Rows are points. The window is the flat piece filled in between its corners: a triangle in 3 columns, a solid with four corners in 4, and so on. A path goes straight from each point to the next, and from the last back to the first. After which points does the path pass through the window?

Window (4 x 4):
[[ 63 -27  50   2]
 [  1  54   4   1]
 [-55  14  -3 -17]
 [ 66 -17 -38  23]]
Path:
(1): [ 14 -10  -5 -48]
(2): [ -8 -10 -22  60]
(3): [ 46  -1 -13  39]
(4): [ 61 -14 -48 -11]
(5): [104 -14 -34 -17]
(6): [ 97 -24   7  47]
(7): [ 35 -36  19  50]
(8): [ 72  10 -12 -30]
(9): [ 55   3 -17 -41]
(10): [54 -7 74 63]
(11): [54  1 -3 66]
(12): [ 30  24  19 -50]
(13): [ 71 -21 -22 -19]
(14): [ 30  10 -42  77]
(15): [-8 17  1 38]
(16): [-11   4 -19 -40]
Through the window after points: 3, 7, 13, 15

Window, 6 rows:
[[ 52  50  16  47  11 -24]
 [-80 -11   1 -35  18  19]
 [ 51 -11 -21 -64  25 -50]
 [-46 -44  51 -45   6 -14]
 [ 77  70  17  -9  56  33]
 [-51 -53   8 -30 -15  45]]
Path:
(1): [ 58  76  11 -39 -32  35]
(2): [ 38 -37  28   2  83 -23]
(3): [ 14  -5  16  10  64 -15]
(4): [-13  28  54 -31 -58  27]
(5): [49 63  9 -4 15 -1]
(6): [ 10   0  31  10 101 -32]
(7): [ 36 -17  13  -5  61 -35]
(8): [-18  14  13 -56  -2  -8]
Through the window after points: none

Window, 8 rows:
[[  70  -17   10  -98   33  -39   48   19]
 [ -23    6    3 -104   10    2   29    1]
 [ -42   -6   69   60   -2    2  -47    7]
 [ -10   70   85   81  -37   61  -47   -8]
 [  40    4  -75  -31   37    4   -5   20]
 [ -58   73   88   86   18   13   16   -2]
 [  33   52  -35  -45   20  -55  -55   10]
 [   8  -15   -1  -59  -32  -45   75  -38]]
Path:
(1): [-17   6  40 -21 -57 -18  30  60]
(2): [ 23 -13   6 -15  62 -25  -3 -87]
(3): [-22  40  51   1  44  17 -42 -52]
(4): [-33  12  17  10 -51   4   3  37]
(5): [ -6  33  22  -5  13   2 -18  64]
(6): [ 29  28  24  12  41   8 -14 -85]
(7): [ 23  17   1 -91  47 -15  43 -51]
(8): [ 36 -16 -18 -10 -13 -17  -2  83]
(9): [  5  17 -21 -50  -2 -25  -2  40]
(10): [  9  48  31 -24  46 -14 -35 -66]
(11): [-21  32  10 -26  26 -16  -6 -59]
(12): [  1  30  -2  20 -25  10  -7  42]
(13): [ -9  24   7   9 -27 -30   9  62]
(14): [ 26  70  42 -17  48  21 -58 -76]
(15): [ -6  21  27  -4  29  -2   9 -56]
(16): [-44  -6  53  15 -54  -1  44  79]
Through the window after points: 1, 7, 9, 13

Window (9 x 9):
[[-21  56 -29 -31 -17 -25 -20  42 -29]
 [ 11 -23 -18 -14 -20  -3 -29  61 -43]
 [-13   5  -3  -8  41  15 -47  76  -2]
 [ -5 -24  30 121  14  -7 -30  -8  12]
 [  7  19   9 -51 -57 -31 -49   8  28]
 [ 39   5  54 114 -12  58  13 -79  41]
 [ 10 -13 -12  13  42 -12 -22 -13 -10]
 [-66 -25  23  33  21  36  51 -37  19]
 [-27   1 -21  12 -14  28 -56 -11  -7]]
Path:
(1): [ -4  -2 -35  12 -13   8   2  21  25]
(2): [  0 -12 -14   9  -3   0 -14  37   9]
(3): [ -7   5  30  -5   6   3 -68  17 -55]
(4): [-41  21  60   9  -3 -11  -3  -7 -60]
(5): [ -3   2 -27  29   7  28  -3   5  43]
(6): [ -7  18 -40  25  -3 -17  -7  23   7]
(7): [-11  10  22  13   9  -5 -36   4 -23]
(8): [-57  -2  51  20  13  18 -19 -34 -32]
Through the window after points: 2, 4, 6, 8

Window, 9 rows:
[[ -19  -72    4  -10  -17  -58   93  -57   68]
 [  19  -24   42  -31  -24   16    2   73   54]
 [  56   24   53  -10   30    9   49   46   43]
 [  26   -2  -23  -92    3   -3   34  -54   47]
 [ -49  -12   48   26  -97  -66   22  -51  -16]
 [  -8   10  -42  -44  -38  114   56  -14  -53]
 [ -61   49   67   10   36   23   27 -106   30]
 [  20  -14  -82  -37   -3   25    4  -33    3]
 [  15   49  -40  -55  -19    1    3   73   56]]
Path:
(1): [-17 -25  -2 -25   1   0  35 -43 -15]
(2): [-51  -7  60 -58  35   4  29  35 -13]
(3): [ 23   4  -3   7 -21  13  46  -5  42]
(4): [ 32  12  21   2 -75   7  36 -33  53]
(5): [-25 -12   5 -22 -25 -23  13  -6   0]
(6): [-74   0  13 -49  -8 -30  16  -2  -5]
(7): [ 21 -10 -12   4 -56  28  31 -53  36]
(8): [  6  -3  -2  -8 -43  15  29 -64  31]
Through the window after points: 4

Window:
[[  27   11   26  -61   -8  -11   40  -45    3   50   25]
 [ -14  -54   60   -2   29    8  114  -25   17  -27   24]
 [  63   35   19  -58  -10   12  -22   44    6 -111   22]
 [  51  -14   43   32   77   50   -2   90   63   47  -36]
 [  22   15   38   93   11  -70   21   22   -6   74   30]
 [  16  -47   26  -11  -18  -13  -50   10    2  -42   11]
 [  43  -38   -3   57  -10    8   72    3  -16   31   26]
 [  -5  -17    8   47   56   22  -18  -20  -31  -48   11]
 [ -42    1  -34    2   20    1  -64   59   -6  -17   41]
 [  -2  -39   48   23   17  -25   61    4  -82   39   23]
 [ -79   19   14   25  -25   73 -112   36  -28  -82   20]]
Path:
(1): [-63   6 -37  44   9 -18 -12  72 -20 -10 -56]
(2): [  1  -6  23   1  12  -8  24  -8   8  -8 -34]
(3): [ 24  -2  20 -24  13  34 -11  10   9  10  92]
(4): [ 45 -28  26   7  28  60  -7   8   3  20  77]
(5): [  7 -21  16  28   4 -29   7  40   7 -22 -46]
(6): [ -7   0  -4  17  -9 -14  33  10 -29  10 -16]
(7): [ 21 -34  30 -12  19  30  12   7 -13  -1  47]
(8): [ 39 -10  56  19  31  16  -5  13  -9 -24 121]
(9): [ -7  -8  16  11  -5 -10   1  12   3  10 -25]
(10): [  2  -7 -31  -1   0  11  57   5 -21 -51 -54]
(11): [ 22 -18  42  43  33   4 -20  -6 -11  14  63]
(12): [ 21 -32  51   8  34  48  15   4 -17 -35  62]
(13): [  1  -8  14   7  17 -13  21   3  -1 -25  -9]
(14): [-17   1  22  11   5 -14  18  21  30 -55 -66]
(15): [ 46 -64  21   9   9  19 -64  -1 -44  10 100]
(16): [ 32 -12  30 -32  17  17 -17 -23  -2   1  90]
Through the window after points: 4, 8, 10, 12, 14, 16

Window (12 x 12):
[[ 109  -36  -51   98   14   20   17  -12  -12  -16   45  -12]
 [ -45   10  -28   10  -97  -37   33  103  -21   46   25   12]
 [  50   -6  -76   -2  -20  -87   90   31  -69  -28  -32  -10]
 [  25   30   -5  -16  -18   78  -17   48   -6  -19    0  -38]
 [ -82   83  -25  -22   25   11   82  -54  -15    7  -36   22]
 [-120   74   96   -5   30   -1   24  105   -9  -55  -29   43]
 [  -9  -47    6    9   70   16   -3   44  -69  100  -56   26]
 [ -20   67    9   12  -11  -17  -66    7    0  -23  -38   17]
 [  31  -45   66   61   -8  -45   45  -37   39    9  -75    5]
 [  -6  -10  -50  -15  -28  -31  -34   29   37  -64  -21   19]
 [  15   30   62   -2   -6   44   15   32  -22  -32   37   60]
 [  42   10   41   -1   46   -4  -29    7   54   22   -3  -16]]
Path:
(1): [ 20 -41 -12  44  30  -7   4   1 -40   3  -2 -13]
(2): [-72 -34  37 -15 -15 -14  23  15 -74 -14  49 -23]
(3): [ 24  67 -50  32 -25   1  20  71  21   1 -66  52]
(4): [ 39  30   0  16  12   6   2  68  42   1 -66  41]
(5): [-22  -4  11  10   7   9 -23 -13 -11 -15  29  -9]
(6): [-24   0  33  10 -26 -26  13  34 -16  -3  -4  -1]
(7): [ 15  63 -57   6  -7  26  28 103  33  48  -1  60]
(8): [  8  33 -25  25   2  11  10  49  19  17 -56  51]
(9): [-20 -38  45   8   4 -70  27 -20 -21  -9  -1 -12]
(10): [-58  28  38   8 -12  -3  -4  33 -15 -29   0  -1]
(11): [-17  45  27  10  10 -18   4  49   8  -8 -44  36]
(12): [ 96  31  -7  60 -30  26  42  24  58  13  -9  44]
Through the window after points: 6, 10, 12

Window:
[[ -53   80  -11   42   12  -44   88   12   -4  -23   59  -37   16   -9]
 [ -10    2  -79  -38  -34   -2   -2   28  -32  -51   36  -32   -2  -25]
 [-103   56   45  -17   28  -13   65  -15    6  -26   59   32  -12   53]
 [  31  -46  -76   14    7  -46   11  -31   38  -84   31  -38   82  -24]
 [ -75   95   22    7   -3  -97   15    9   -9   33  -43   72   -1   99]
 [  27  -40  -36   -7  -33  -26  -18   -7   58   58  -12    6   38  -11]
 [  -1   46  -23  -10  -25    0   50  -94  -49  -22   63  -21   36   31]
 [ -36   39    0   53    7   42   64  -32  -47  -92   37   -6   70  -34]
 [  24    0  -20    4   44  -89    8  -14   -6   39  -35   68  -29   17]
 [ -32  -45   21   14  -26  -38    6   33  -51  -58   61  -66   22  -25]
 [  45  -39  -81   19  -14  -13   22   32  -41  -20   64   18   49   28]
 [  15  -58  -52   -5   80  -15  -46    3  -33   32  -16  -32   69   21]
 [  -6   88   39   11   14  -39  -18   26    3   29  -12   38  -76  121]
 [  62  -35  -13  -48   33  -48   18   43   -9   27  -59    2   37   46]]
Path:
(1): [-21  55  13 -30  36 -18  15  16 -13 -14  45  10  38  16]
(2): [ 15  59  16 -13  35 -48 -38  21   5 -30  64  21  40   7]
(3): [-18   3 -19  15   3 -38  46 -20 -17   3  -4   2  21  33]
(4): [-34   0 -41  31 -13 -46  54 -16 -30  -8 -16 -28   7  22]
(5): [ -7  70  35 -26  19 -45 -15  39  38   7  57  46  39  21]
(6): [ 11  30  -4  -8   6 -42 -17  12 -19 -14  15  11  22 -13]
(7): [ -1 -41 -79  18 -18 -39  46   6  -1  25 -32 -23  13  77]
(8): [-28  -7 -28  10   4 -33  38  -3 -21   7  14   1   0  35]
(9): [ 23  57  21 -24  -8 -18 -20   7 -11   2  27  18  19   9]
(10): [ -4  62  28 -40  50 -67 -18   7 -14 -41  39  10  67 -26]
(11): [-13  -1 -23   4  -2 -26  36 -12   7   3  -8  -8   7  37]
(12): [-25 -28 -26  28 -14 -45  68 -21  -5  -2 -12  -8 -13  53]
Through the window after points: 4, 12

Window, 14 rows:
[[-34  33   6  44   4  29   5  -1   3  24   8 -13   2  10]
 [-23 -63  12  14 -21 -15  23  64  57 -14  29  61 -26  -8]
 [ -9  37  93 -56 -43  40 -26  34  39  47 -64  17  58  38]
 [-19 -21  57 -38  25  11  25  -1  -4 -48   8 -58 -18  13]
 [-37  -7 -18   2   6  53  24 -27  31 -30 121  34  -9  29]
 [ 37 -57 -16  21 -21 -50  39  16 -39  67 -23  31  25 -18]
 [ 50 -11  -5  29  10 -11   6 -26  62  38 -24  16  37   2]
 [ 40  72 -16 -27  10 -26  -9   1  26 -17 -13 -33  17  13]
 [ 66  -6  32   6   9  41  24   1  10  27  -6  46 -24  25]
 [ 45 -48  60  11  30   5 -57  47  14  -4   3 -55 -23   3]
 [ 55   8  50 -21  30  40  -2  15 -48 -47 -31  82  61  13]
 [-31   2 -36  -8 -33  18  -4 -40   7   2  -2  19  12 -19]
 [-26  15  72 -53  -2 -10 -44  -8  45 -46   8  18 -13  83]
 [ -6  20  -2 -68  82  16  53  44   5  47 -29   9 -19  23]]
Path:
(1): [ 15 -37 -32  25  -7  28  -1  13 -10   1 -55   1  13  53]
(2): [ 36  -5  32 -10  -3 -44  33  -5  14  55  27  40  14 -45]
(3): [  4   3  35 -17  25  14  17  15  10   2   1  26  -2  -8]
(4): [-13 -31  11 -17  -9   6   3  44   3 -17   3  -6 -13  52]
(5): [  0 -41 -22   2 -32  28   3  40  37 -17 -33 -11  34  12]
(6): [ 34  61  95 -43  94  -8  12 -30 -29  40  16  44 -21  17]
(7): [ -1   9  45 -34  71 -36  23  -5  30  24  18  36  -2 -16]
(8): [ 10   3 -16 -14 -23  80  10  42 -27 -20 -43 -17  10  56]
(9): [ 26 -41 -13 -20 -36  11  22  24   4 -13 -45 -19  10  59]
(10): [ 25  21  57 -12  58  -9 -20  -2  28  13  38  51   1 -44]
(11): [  7  -5  41  -2  15 -15  -1 -12  16   3  10  16   9 -24]
(12): [ 10   4   3 -12   7  60   4  20  23 -23   9   8  -6  55]
(13): [ 39 -25  -1   4  12   2   8  10  35 -16  -6  22  31  36]
(14): [  6  19  46  -1  11  12   2  -5   0  52 -21  30  -3 -40]
(15): [ 11 -15  43 -30  -2 -37   7  18  -7  25 -11  22   7 -44]
(16): [  9 -32  -5  24  -3  42  29  11  11  -8  -3  -2   8  75]
Through the window after points: 1, 5, 7, 13, 15

Window (14 x 14):
[[  41    9  -14  -36   23  -28   38   53    2   71   25   17   75   39]
 [   4   54  -70    9 -121   24  -63   58    7   32   21  -71  -48   59]
 [  49   19   15    1   10  -31   25    0   10   -8   -2    5   86   52]
 [  35  -58  -72   28   15   -9  -22   -8   10  -37   33  -28   -7   17]
 [  -2   72   31   71   67   63  -10   -8  -28   73   23   67    5  -84]
 [  23  -12    1   -6  -33    2   -6   60   27  -13   22   47   29   25]
 [ -18   37  -49  -50   58   52  -82  -12   55   -6  -40  -38  -42   19]
 [ -47   45  -12  -23   18  -37  -31   17   -6   18    2   -5   48  -26]
 [ -15    1    7   21   65   69  -37   21    3  -18    9  -35  -39   38]
 [  30  -27   52   44  -19  111   20   12   41   -2   49  -19   93   13]
 [  39  -37   48  -27  -36   12   50  -42  -46  -36   -4  -30   39  -37]
 [ -25   -1   -3   12  -46    4   14   -8  -10   45  -17    5    9   27]
 [   0   32   22    8  -19   10   37  -31   14   28   61  -23   -3    4]
 [ -19   23   30  -17   -4   59  -80  -45  -83   27   23   72    5  -39]]
Path:
(1): [-30  36 -80 -17  27  40  84   2 -34  48  34  10   9  45]
(2): [ 73 -22  41   4 -43 -34 -79  39  35  -1   6 -29  44   4]
(3): [-19 -38  54  32  -3 -24 -49  17  79  48 -23 -31  48  30]
(4): [ 19  49 -13 -20 -23  41  22  11 -29   2  35  22  13   7]
(5): [-19  54 -10 -29  -2  58  57  17  -3  -7  36   3  79  35]
(6): [ 42 -33  13  10  -4 -35 -53  20   2  53   7  22  -7  -9]
(7): [ 23 -20  71   6   4  -5 -45 -24 -13  73  21 -56  26 -40]
(8): [-21  62 -71 -15  -5  37  14  16  -9 -26   7  88  27  18]
(9): [-22  48 -43 -30   7  10  45  25 -22 -47  16   6  44   6]
(10): [ 46 -40  57  14 -21   1 -27 -26   4  33   1 -19  32  -6]
(11): [  3   8 -14  -7   1 -25 -47   5  17  22   0 -21   8  -7]
(12): [-25  16 -23   5  19  19  22   6 -22 -18  38   7  44   3]
(13): [ -6  17 -58 -10  29  94   0  11 -56 -52  47  18  34  52]
(14): [ 32 -10  34  24 -22 -18 -28  -9  40  60  -6 -19 -12 -29]
(15): [ 21  10  56  23 -28   8 -48   7  34  55  28 -16  19   0]
(16): [-10  30 -30 -12  -4  44  28  17 -15  -9  17  12  25  17]
Through the window after points: 1, 5, 9, 11

Window:
[[ -37   29    6   -5   24   28   21   30   53   38   35   53  -41  -12]
 [ -32   34    1  -23  -20   20   -8   57  -13  -16   -7  -40  -37   36]
 [  24  -45  -10   50    3   -7   19   22  -11   28  -39   30   48   48]
 [ -35   56   -9  -23    7   31   30  -31  -11   48  -11  -17   -8   29]
 [   3   14   44  -81  -44   -3  -75   31   27   17   17  -14  -11    7]
 [  67  -49   -8  -55  -89    8   22   85  -87   42   76  -32   19  -75]
 [  40  -42  -53   -3   24   12  -39  -25  -23  -61   -5   16   69  -28]
 [ -19    7  -29  -39  -74  -50 -121  -29   84  -19  -85  -76    6  -43]
 [ -24   81   11   20   -9  -18  -21  -10  -26   31   15   -2    8    5]
 [  36   35  -59    6   14  -50  -22  -63  -80  -13  -16   21  -26   32]
 [ -68    1    4  -42  -15  -36   -8   36   -5   23   20  -16   20   43]
 [  -6    0   28  -28  -36   -6  -11  -16  -67  -40    1   81  -25   -2]
 [  -2  -37   78  -21  -13  -20   10  -15  -32  -83   33   13  -58   36]
 [  25   20  -38   25  -61  -29   17  -32  -35    2   43   84   56   73]]
Path:
(1): [ -4 -33 -14  45 -40  42 -36  -8 -54 -13  22  18  -5  24]
(2): [ 16   4  -5 -36 -28 -42  -3  32  -8   4  -5  -5  15   2]
(3): [  0  30  21 -56 -17 -25  10  34 -26  -2  -3  11  22  19]
(4): [ -8 -48 -24  21 -39  38 -60 -39  22  19  37  13 -44   2]
(5): [-31  -4 -20  -7 -24  -5 -57  -7   3  -4 -12  22 -10  17]
(6): [ 27  78  57 -34  23 -54  53 -33 -16 -44 -11 -23  37  13]
(7): [ -3  15 -12 -26  -2 -23   5  14 -13 -12  -1  -1  35  16]
(8): [-32 -18 -10 -17 -21  -8 -32   1 -16   7  20   8  11  21]
Through the window after points: 7

Window, 14 rows:
[[  65  -79   69   31   58  -28  -76  -36    3    5  -27    7   -2  -26]
 [ -35   -1   89   16  -59  -17  -15    6  -45   17  -42   36   11  -49]
 [  36  -12    8  -14   44  -23  -28  -11  -20   34   11  -23  -30   -8]
 [  23   -7  -15   29   46   19   40  -70  -23  -61    6   -9  -25  -45]
 [  62  -60    3  -51   17    3  -34  -18   -9   22   17   -2  -16  -69]
 [ -36  -29  -23   47   40  -21   -8    2  -37  -44   44  -39   41  -65]
 [ -30   13  -27   29   -8   95   26   41   20  -42   26   57  -36  -56]
 [  20  -56    7   -4    6   28   25   21   -9  -42  -51   -9    8   26]
 [   8  -87   54  -33  -12    9   -4  -38   -3   85   29    0  -15  -17]
 [  -3   10  -41   34    4   32  -25  -42   16  -58 -121  -31  -54  -28]
 [  38   13   24   29    9  -17  -20    3   -2   59  -32  -53   49  -60]
 [ -56   17   40  -19    4   34   -1   -1  -21    1   24   11   63  -37]
 [ -24  -13  -70  -47   20    0   65    7   65   -7   28   11  -16  -46]
 [  50   41   21   -1  -79  -10  -51  -12   35   52  -13  -35   32   -8]]
Path:
(1): [-33 -52  36 -42  34  -9  18  29  15 -23  32 -49 -27 -30]
(2): [ 21 -10 -28  31  10  27   1 -47 -18  14 -16  45  18 -49]
(3): [  3   1   1  17  21  -5  -4 -16  -7  41 -31  15  39 -46]
(4): [ 44 -20  18 -11  -1   2 -10   4  11  -3  17 -68 -11 -53]
(5): [ 61 -31  83 -23  42  -2  24  10  10   6  27 -63 -31 -83]
(6): [ -1 -29 -36   0   6   1 -44 -25 -21  19  -4  25   3  -7]
(7): [  -3    3  -47   21  -10   -7   -4 -101   -7   22    7   41   67  -27]
(8): [  5 -33  47  -9  21  26  11  77  11 -28 -27 -41 -65 -21]
(9): [ -6  13  60   0   7  27  24  -2  84 -62  27 -15  -7 -43]
(10): [ -3 -59 -68  23  18   5 -25  -4 -99  56  -8  20   9 -42]
(11): [  2 -84 -13  34 -19 -57  -1 -40 -44  52  -8  51  42   8]
(12): [ 10  -5  53 -40  37  58 -15  -2  25   0  30 -68 -49 -65]
(13): [ -31  -23   89  -63   19   15   34  -31   28  -10  -10  -62   16 -109]
(14): [ 33 -22 -26  33   2 -16 -44  -7 -29  19  -9   4  15  15]
(15): [ 28  -8 -27   2  -4  -6  -1 -42 -20  34 -10   2  63   1]
(16): [-26 -26  91   6 -25  29 -21  41  29 -36 -26  -8 -60 -80]
Through the window after points: 3, 5, 9, 11

Window:
[[  41  -11  -26  -42  -21  -61  -11   -7   89  -39    9   58  -32  -19]
 [  -6   -9  -30    9  -35  -15   22   23   -6   52   25    8   47  -36]
 [ -27  -76  -19   45   27  -34  -58   26   -4  -95   34   61  -64   40]
 [  -4   11  -25   81   48   55  -62  -17  121   -3  -76    6 -118  -66]
 [  -2  -15   29  -32   -6    8   46    8   28   34   19   69  -59   18]
 [ -13  -32   20  -40  -39   45   -1  -10  -39    0   20   19   -8   -4]
 [  23  -12   -4   64  -28    6  -57  -28  -26   28  -10   36   39    2]
 [  -9   21    5   41  -61  -23  -15  -31   16   58   -1  -36  -17  -25]
 [  10  -53    8    2  -50  -37   26    4  -45   27  -16   17   -3  -21]
 [   2    6    5  -37   59   -7  -38  -22  -46    8   19   30  -47  -14]
 [  66  -40   38   -1   -9   11    0   10   12  -19   14   -9    2   39]
 [  31  -23  -57    5  -26   49   -3  -31  -29   62   -5  -17  -23    7]
 [ -42   46  -37   26  -55  -43   72   -1  -32   -3  -12   26  -17  -31]
 [ -68  -47   38   45   11  -23   60 -107  -25  -25   -6  -38  -12   13]]
Path:
(1): [ 28  -8  -2  25 -37  -7  12 -17 -11 -34  65  24 -53 -20]
(2): [-21 -16  22  -8  26 -13 -16  -8  21  21 -44  25 -11   1]
(3): [-13   1  -3   1   2   1   0 -12 -23  44 -46 -13  -6  42]
(4): [ 32  -8  11   1 -24   5  11 -30  10  14  29  24 -21 -49]
(5): [ 27 -33  11  71 -30  29  39 -57  -3 -10  42  20 -38 -36]
(6): [-56  -7 -14 -12  11 -37 -22 -13   7  21 -47   3 -12   0]
(7): [-12 -26 -12   3  -3   7 -33 -17 -16  13 -37 -18  10  36]
(8): [ 41  -6 -28  54 -21 -15  -2  -7   6   5  62  59 -37 -83]
Through the window after points: none
